Each row is a point. The window is the flat piece filled in between its corners: a triangle in 3 columns, a solid with four corners in 4, and so on. A path goes straight from each point to the next, and from the last back to the first. After which points does the path pass through the window?

Window (3 x 3):
[[ -8.9 -20.8   8.6]
 [-12.7  32.5  -6.4]
 [  5.3  41.0 -16.3]]
Path:
(1): [-22.0  16.8 -18.2]
(2): [ -9.0  10.6 -25.7]
(3): [ 4.1 26.4  0.4]
(4): [-1.2 -8.1 17.8]
(5): [-14.7 -15.2  -9.9]
(6): [ -4.6  37.3 -22.1]
(7): [10.8 32.8 16.4]
(8): [-1.5 14.2 21.9]
Through the window after points: 2, 4, 6

Window (4 x 4):
[[ 24.5 -25.7  -2.0   1.8]
 [-38.7  23.9   7.8   2.2]
 [ -3.4  13.8 -22.3   3.6]
 [  3.6   6.1  32.4  13.3]]
Path:
(1): [-22.5  10.2  35.3  41.3]
(2): [-8.1 21.6 22.5 -2.8]
(3): [-10.1   6.6  16.0  -3.2]
(4): [-19.6  -2.3   6.5  29.5]
(5): [ -2.5   6.8 -25.5  26.3]
(6): [ -5.6  17.4  -7.9 -20.8]
(7): [ 32.6 -10.9   4.0 -16.6]
(8): [  4.3 -35.4  -7.9  27.7]
(9): [-22.9   9.5 -22.8  10.8]
(10): [-11.1  30.7  -0.2 -21.0]
(11): [-9.3 17.8 24.4 -7.6]
(12): [-15.3   7.2  14.2  20.0]
Through the window after points: 5, 7, 11

Window (6 x 6):
[[-21.5   3.7  19.7   7.1  11.5  32.5]
 [-16.9   8.9 -10.3  -1.5 -24.8  23.6]
 [ -7.8  28.9  -4.2  17.0  10.0  25.8]
 [ 30.4 -28.0  -9.1 -16.7 -17.1 -43.7]
 [-28.4  -1.1  -4.1  31.5   8.0  13.1]
 [ 25.5 -12.6  13.0   4.1 -35.8 -40.0]]
Path:
(1): [ 17.0 -21.9  -6.9   8.1 -16.8  -2.5]
(2): [ -7.4   2.5  13.3 -19.0   4.5 -19.9]
(3): [-41.8  -5.9  14.1 -14.5  -7.4  -6.7]
(4): [ 17.2 -12.5  -0.2  13.7 -18.0   1.7]
(5): [ 21.3 -16.3   3.5  19.2 -13.6 -10.3]
(6): [-14.6  10.7  -3.8 -15.5  10.2 -19.4]
(7): [-11.7  29.1  17.2   3.4  -3.8 -35.1]
(8): [ 22.0 -37.4  -1.5   5.3 -19.3  23.2]
Through the window after points: 1, 7
